Each wall is flat, endless, passes through zero and stands at right angles to its row. A trip goes straight from one point to another. Which walls does it cross, in order?
In the rows, zero is written as 128.

Walls:
(1): [142 124 205]
(2): [141 143 158]
(3): [100 135 128]
(4): [187 158  92]
(5): [132 139 177]
Trips:
[145  81 161] to [141  95 112] -> 2, 5, 1, 4
[174 140  90] to [128 106  75] -> none
[136 116  91] to [126  97 116] -> 4
[148 118 137] to [117 131 152] -> 4, 3
[154 120 141] to [ 97 101 141] -> 4, 3, 2

Walls:
(1): [122  95 116 101 112 131 166 146  94]
(2): [146 117 152 129 133 120 156 155 134]
(3): [171  91 120 127 120 118 128 130 153]
(4): [194 152 133 190 160 150 136 121 122]
(5): [164 148 146 133 101 115 129 144 156]
Trips:
[ 94 136 118 122 162 136 139 131 122] to [126 152 133 162 147 122 146 114  89] -> 4, 1
[ 83 168  89 165 124 113  83 198 176] to [124 139 108 117 146 156 129 104 123] -> 5, 4
[ 91 113 127 138 110 120 115 118 118] to [120 147 145 114  92 120 191 158 119] -> 2, 5
[195 141 115 179 110 134 121 117 126] to [163 179 112 141  91 119 160 114 172] -> none
[144 136 136 111 140  91 136 115  73] to [117 132 136  98 183 153 134 156 132] -> 4
[142  63 133  85  86 170  75  97 126] to [129 140 145 175 138 102 102 117 162] -> 1, 5, 4
[ 96 161  89 155 129 138 136 124 141] to [ 89 189  89 111 130 113  86 174 124] -> 4
[134  97 117 124  62 157 124 198 145] to [133 142 148 130 143 101 147 119 183] -> 1, 4

Walls:
(1): [144 169 125  95  95 123  68 141 142 147  93 133 125 131 128 145 196  97]
(2): [143 105  68 127  92 122 117 107 149 116 143 140 104 177 133  88 135 100]
(3): [133 111 110 156 124 115 158 201 174 113 132 127 145 106 113  83 154  92]
(4): [117 102 124 156 120 161 167 101 110 115 146 168 136 158 109 146 117 168]
(5): [ 85 114 102 143 144  98 151 133 145 165 112  93 137 100 121 130  60 183]
(6): [152 129 141 161 127 164 124 123 120 125 130 119  86 119 159 111  71 136]
(7): [124 170 146 102 165  95  88 175 125 149 103  89  92 168  74 107 143 161]
(8): [154 144 107 125 114  46 139 136 108 114 137 119 204 157 107 129 153 165]
Trips:
[152 140  90  85 114 130  82 109  99  86 147 134 106 121  82 122 108 121] to [147 131 145 161 122 130 107 123 137  99 109  68 131 126 119  77 108  95] -> 8, 3, 1
[133 124  97 153  95 114 129 119 140 106  60 124 126 108 152  97 143 141] to [180 111  81 120 175 133 144 161 168 152 142  72 111 200 114 105 119 180] -> 7, 1, 4
[116 109 112 144 117  80 139 125 144 122 148 105 138 124 118 102 121 165] to [117  88 123 161 130 175 119 125  98 100 123  93 160 111 105 100 141  99] -> 7, 6, 8, 5

Walls:
(1): [168 163 119 131 108 162 169  71 157 151 164 155 118 109 170 124 147 108
 128  91 106 115 151 114 132 151 122 177 203 122 110 117 131 121 113 147
 144 125 123 142 103 138 184 139 143 157 147 122]
(2): [ 89  72 110 149 103 139 104 119 155 144 114 129 126 163 126  56 120 110
 187 131 108 126  82 142 167  89 115 137 129 180 114 137  88 150 108 105
 186 117 145 189 113 108 101 128 116 105  96 140]
(3): [149 151 106  93 114 127 109 126 115 126 134 143  98 142  96  94 155  93
 140  83 188 144 118 166 101 134 131 158 123  45 161  64 170  91  97 147
 147  99 108 150 147 105 125 180 168 140 113 135]
(4): [164  95  76 166  95 115 136 166 170 186 147 130 132 134 124 180  92 135
 136 131 120 137 125 137 153 118 139 120 117 119 141 120 133 100  89 106
 129 132  98 131 141 100  84 132  99  80 127  75]
(5): [100 131 122 147 127 175 157 122 129 196 126  80 151 113 157 112 143 183
 113 136 145 159 176 162 160 112  85  82  97 128 110 147 135 135 105 108
 149 174 116 181 143 148 118 127 152 126 137  75]
(6): [142  73 143 107 119 106 141 138  89 101 117  95 114 102  92 161 134 101
 129 170 156 155 179 100 130  79 141 122 171 134 135 116 139 136 115  86
 139  85 111 133 148 118 150 120 135 112 106 127]
(7): [153 130  73 169 157 150 112  62 150 133  90 160 212 101  70 123 116 115
 130 148  87  89 135 140 137 139 139 114  93  99 147 172 119 180  98  92
 172  97 135  87 119 154 149 133 136 104 122 137]
(8): [123 178  97 118 148 100 115  97  80  84 178 129 115 129 165 123 130  58
 124 153  92 132 148 162 125 168 124 179 138 123 147 117  74 119  92 152
 149 148 139 136 142 149 110 135 118  95 108 123]
(9): [123 152 132 118 144  97 135 116 126 148 134 169 125 121 115 104 108 118
 136 138 150  95 102 119 114 100 108  95 155  88  95 153  91 142 122 144
 116 149 147 149 143 105 146 111 132 167 203  83]
(10): [160  91 146 120 145 113 130 144  93 109 159 189  86 168 113 187 160 134
 113 102 173 148 119 169  90 145 156 133 140 102  94 123 112 102 117 123
 141 115 131 129 131 145 164  92 143 122 145 136]
Trips:
[115 187 135 151 125 135 177 103 104 126 120 174 114 160 147 108 153 140
  98 145 155 173 139 156 138 143 141 151 106 124 102 108 125  91 154 102
 144  96 146 165 128 176 139 143 174 128  95 141] to [109  89 156 103 146 115 127  94 109 121 120 117 145 144 138 107 149 111
 105 144 133 158 172 192  88 138 143 138 164  98 160  77 134 188 103 182
  72 111 152  72 103 137 114 129 115 135 127 106] -> 6, 5, 1
[132 115 115 121 153 120 155 124  95 177 103 156 114 159  91 187 126 138
 114 135 126 164 113  77 117 151 135 134 100 171 108  74 146 158 155  94
 111 144  81 150 127 135 187 179 157 165 128 124] to [157 123 115 153 124  96 148 117  56 128  73 122 132 136 112 125 160 138
 128 125 151 110 142 157 195 137  95 142 126 143 113 150 142  98 116 162
  76 149 121 156 131 154 145 130 130 123 151  77] -> 4, 9, 3, 8

Walls:
(1): [119 136 103 119 105 146 102 154 139 130 128  89 160 122 123 150 167 142
 160 138 131 130 162  83 149 123  85 152  80 175 154 101 118 111 150 153
 119 118 114 164 131 105  90 104 149 127 100 109]
(2): [108 164 120  56 140 125 134 159 129 149 138 186 165 144 101 119 116 135
 136 120 103 111 126 147 147 141 185 108 108  87 110 150  99 140 130  92
 133 198 141 162 144 132 122 164  94 171 145 134]
(3): [167 165 155 123  95  97 121 181 111 121 147  86 108 145 123  98 182 125
  97 102 130  98  87 129 165 116 152 106 128 114 104 112 104 132  93 127
 133  84  97 131 113  64 106 167 129  94 125  95]
(4): [113  86 116 115  59  63 116 119 104 157 152  81 133 103 170 128 107 111
 113 153 131 145 135  93 140 168 115  94 133 145 152 155 124  85 108 142
 143 136 108 153 104 122 127 122 117  45  90 182]
(5): [105 104 111 147 170 115  89 137 146 127 137 171 129 122 106 164  76 146
 138 128 112  90  91 132  89 130  96 115 127 128 133 125  99 116 190 196
 170 137 103  98 200  88 150 111  75  90 173 128]
(6): [ 55  91 117  95 111 108 149 159 162 142  99 101 136  94 133 127 137 119
 118 119 136 128 133 117 114 113 148 134 167 145 133 128 161  94  78 128
 144 117 133 114 174 131 139 127 154 120  85 151]
(7): [107 136 143 128 139 146 129  78 117  63 124 120 129 172 142 113 149 133
 148  55 106 170 110 162  55 123 127 126 140 176 168 142  99 147 158 112
 115 127 113 165 147 165 136  91 176 103 129 119]
(8): [137  77 137 126 162 154 178  97  97 140 165 147 203 120 127 113 127 101
 159 136 124 120 134  74 133 147 155 123 139 132  99 163 143 101 150 178
 127 159 132 171 164 119 149 103 143 115 140 116]
Trips:
[108 126 151 122  94  99 153 179 136 100 106 119 107 125  93 163 123 111
 176 138 129 102 129  87 153 114 155 152 145 140 111 131 176 103  81 121
  85  86 113 157 124 134 135  76 136 118  98 121] to [ 75 117  89 116 121 189 115 170 129 159 145 148 116 130 111 132 143 125
 128 110 155  65 140 175 115 128 161 165 115 141 107 113 163 128 132  98
 130  94  86 136 112 108 151 116 154 134 102 127] -> 8, 4, 2
[141 123 146 146 135 149  99 117 103 167  90 126  60 131  81 111 134 116
 172  95  67 107 145 113 107 125 118 151 118 117 154 130 142  90 153 106
 100  96 143 123 119  98 139 116  83 116 164 153] to [118 107  97 165 129 147 137 116 121 108 111 148  84 102 144 163 112 155
 130 129 141 133 104 152  82 115  80 120  94 148 127  87 118 104 125 139
 143  83 111 175  82 117 163 137 122 120 117 125] -> 1, 4

Walls:
(1): [107 118  63  70  89 124 142 142 155 143 116 127 132  94 145 145  85 181
 165 165  71 182 145 109 133  89 100 118 129 133  78 137 116 107 174 152
 131 208 134 186 157 110 114 120 145 126 169  93]
(2): [125 128 138 144 159 142  78  74 115 110 133 161 132 113 149 125 147 108
 147 148 139 133 138 129 130 126 137 113 107 140 142 229 145 119  98 132
 109 137 110  94 128 107 126 110 105  99 113 152]
(3): [ 76 177 184 129 186 165 127 103  92 134 130 154  90 144 117 126 135 164
 105 126 158 101  72  92  95 158 107  87  83 136 123 153 129 122 135 152
 131  98 128 152 214 112 162 102  80  99  61 144]
(4): [108 113 128 102 170 135  93 188 143 146 124 108 144 161 126 147 107 143
 109 120 111 137 151 123  98  90 133 134 166 131 135 134  99 136  91 125
 175  84 142  98 104 112 115 136  93 164  84 151]
(5): [131 127 116 149 149  70 113 145 124 156  55 146 137 113  82 139 130  92
 152 139 179 106  89 119 141 133 135 156 132  94 134 134 131 164 176 179
  85 133 108  88 111 119 135 107 105 135 136  80]
(6): [136 130 116 116 152 149 142 142 176 125 165 108  72 153 156 166 162 105
 117 130 108 163 131 108 133 155 133 145 176 138 132 131 174 142 129 154
 104 168 111 110 176 122 167 143 100 162 143 170]
(7): [110 174 161  98  83 157  98 116 120 144 125  98 121 133 141 121 159  56
 134 130 155 118 110 108 128 110 137 120 108 123 120 174 112 135 105 148
 139 115 155  99 154 133 136 126 146 118  92 141]
(8): [108 134 120  76 117 128 122 152 105  79 148 110  88 142 101 130 172 139
 152 127 138  72 153 126 145  99  89  66 102 128 132  99 110 141 133 175
 173  84  91 129 139 147 130  93 113 160 150 166]
(9): [149 194 159  91 124 166  62 136  92 102 119  85 100 104  93 135  82  94
 149 145 119 183 210 139 123 113 141 123 133 115 148 130 144 108 110 184
 134 107 142 144 156 115  85 146 160 120 120 148]
(10): [106  92 167 116 113 153  96  91 131  70 124 115 120 136 165 103 123 191
 131 132 175 125  81 174 116  95 134 142 131 123  77 124 156  89 124 100
 140  88 148 118 130 155 124 126 113 183 140 121]
(11): [128  91 142  95  79 117 155 155  74 103 135 132 160 138 154 129 142 144
 161 116 101 143 164 133 170 120  87 174 132  95 130 135  87 121 101 162
 114 156 101 147 149 122 189 158 160  90 164 137]
Trips:
[120  95 132 113  89 131 189  76 102 129 131 103 122 132 139 173 168 168
 117 114 127 107 100 180 149 159  74 108 106 106 118  91 185 148 165  98
 126 109 143 121 138 115 148 109 130 144 103 113] to [128 176 148 145 103 146 115 107 129 118 131 112 131  82 149 201 191 114
 131  76 141 113 115 171  93  74 123 103 107 122 121 126 148 107 155  74
 123 146 173 146  96 125 127  90 155 118 152  96] -> 6, 11, 7, 3, 1, 8, 2
[113  87 140  82 103 107 152 115 159 125 111  81 151  76  57 129 145 115
 177 108 137 174  77 144 109 129 137 113 102  82 135 141 113 148 195 133
 133 136 130 109  98 129 125 144 104 167  54 149] to [116 161 116 116 117  87 133 168 121 143 114 141 133 182 141  95 145 154
 152 107  82 112 106  98 158  99 139 116 112 103 176 121 119 135 142 137
 121 121  81 112 164 103 119 131 165 136 220 116] -> 10, 11, 4, 7, 6
[143 107 121 123 114 115 156 142 172 116 117 162 140 100 181 125 139 119
  98 140 117 151 141 122 115 147  80 128 106 181 127 126 131 133 133 128
 143 178 125 171 171 171 162 106 126 144 137 135] to [138 132 153 126 106 149 140 108 141  90 108 114 156 122 140 132 109 104
 135 142  94 135 118 127 110 106 158 130 113 174 114 155 150 149 119 117
 124 148 124 153 105  99 123 143 109 143 115 184] -> 2, 10, 7, 11, 9, 4

Walls:
(1): [142  96 165 116 141 120 121 156  74 145  72 100  95 130 107 143 119  77
  87 132 143 137 112 130 111 130  72 102  97 140 112 134 126 107 120 122
  88 121 113 116 108 106 129 112 148 145 107  92]
(2): [113 174 136  61 132 127 161 117 111 114 159  85 112 100  89 134 156 118
 117 116 161 153 140  70  97 116  91 215 150 205 103 102 123 105 134 130
  99 128 109 109 123 141 105 119  92 145 113  79]
(3): [158 186 132  99 108 160 134 182 128  83 120 124 133 112 119 110 127 176
  98 201  81  98 140 119 130 116 137  92  64 115 134  85  88 150 116 121
 152 167 125 123 125 147 116 117 144 144  93 127]
(4): [161 145 140 126  96  97 156 158 133 201  71 118  99  99 126 126 154 137
 135 125 162 125  84 146 127 146  91 127 163  77 139 117 108 176  66 160
 160 161 197 162 148 105 120 180 135 118  70 127]
(5): [124 149 127 118 154 136 122 162  90 168 143 152 159 161 137  65 128 127
 113 145 136 136  84 126  98 110 126 126 152 143 111 185 125 136 147 151
 156 145  93 114  84  94 102 149 151 128 116 170]
(6): [151 171  76 116 152 100 156 147 141 110 192 133 145 139 173 154 142 121
  91 160 149 121 171 160 135  95 140 120 124 136 105 135 123 151 150 121
 109 152 124 122 101 139 126 140 142 157  73 121]
Trips:
[120 132 129 193 148 114  97 109 109 161 145 133 130  68 107 178 130  87
 169 153 164 118  94 127 121 109 125  91 134 130 124 151 179 119 110 124
 111 104  91 132 109 132 140 120 135  95 178  91] to [ 94 157 106 180 192 135 139 112 135 103 155 137 122 137 153 128 141 125
 118 141 114 127 130 149  86  82  54 105 162 166  65  81 168 112 142 120
 125 163  83 117 127 118  86 115 117 108 142  71] -> 2, 5, 6
[156 178 137 103 141 158 148 150 141 146 108 118 146  87 111 135 162 141
 131 131  85 167 103 132 113 133 143  91  90 116 144 148 115 136 105 125
 137 186 161 103 132 126 122 136 162 112 113 137] to [146  89 102 101 132 131  92 145 106 104 103  98 155  94 121 160 164 146
 139 157 133 102 164 135 208 121 149  95 165 131 140 133 144 134 122 147
 125  77 123 145 126 153 179 129 121 157 155 154] -> 1, 5, 4
[152 142  97 155 148 152 139 145 115 115  99 148 165 105 111 175 120 110
 100 124 137 146 137 147 135 131 104 102 100 137 104  61 100 150 112 171
 186  82 107 118 149 147 155 126  85  74 140 203] to [108 148 135 136 108 153 117 125 103 157  88 122 167 183 103 149 108 101
  80 100 195 118 157 169 166 117 123 103 126 133 106  83 140 126 126 147
 122 125  88 105 108 126 128 159 110  92 113  83] -> 1, 6, 3, 2, 5
[142 140 134 156 153 113  91 119 163 138 142  78  83 139 143  86  80 151
 103 110 148 141  59 160 117 166 137 132 125 141 123  93 106 154 113 135
 118 122 140 139  86 118 149  87 101 136 157 148] to [156 135 180 125 125 144 127 156 156 114 131 139 180 112 113 149 112 103
 119 147 116 156 106  90 115 142 144  76 169 133 162 130 120 113 133 106
  55 134 106 123 126 154  59 119 101 105 152 145] -> 4, 3, 2
[142 166 108 106 146 157 110 138 182 183 124  98 154 165 127  98 129 132
 119 145 139  91 157 117 164 175 115 152 119 123 100 118 106 137 142 150
 128 116 154 158  90  99 126  85 116  97 150 152] to [149 190 141 120 165 129 136  83 154 120 121 103 139 169 157 111 134 190
 121 131 136  87 143  84  95 111 137 139  94 130  72 155 170 108 139 102
 108 147 151 139 129 110  76 128 127 146 113 114] -> 2, 4
[135  86 110 122  73 123 139 153  43 170 122 159 168  80 108 103 107 129
 166  96 124 134 103 117 163 124 100  67 112 123 107 161 142 133 118 119
 134 119 112 178 113 165 188  66 101 152 109 147] to [105 133 128 133 172  76 159 106 114 143 132 151 120 133 147 143 120  98
 109 133 176 119 160 114 107 124  90 156 136 156  89 120 134 110 111 133
 128 110 193 134 106 134 143 149 160 118 130 161] -> 6, 2
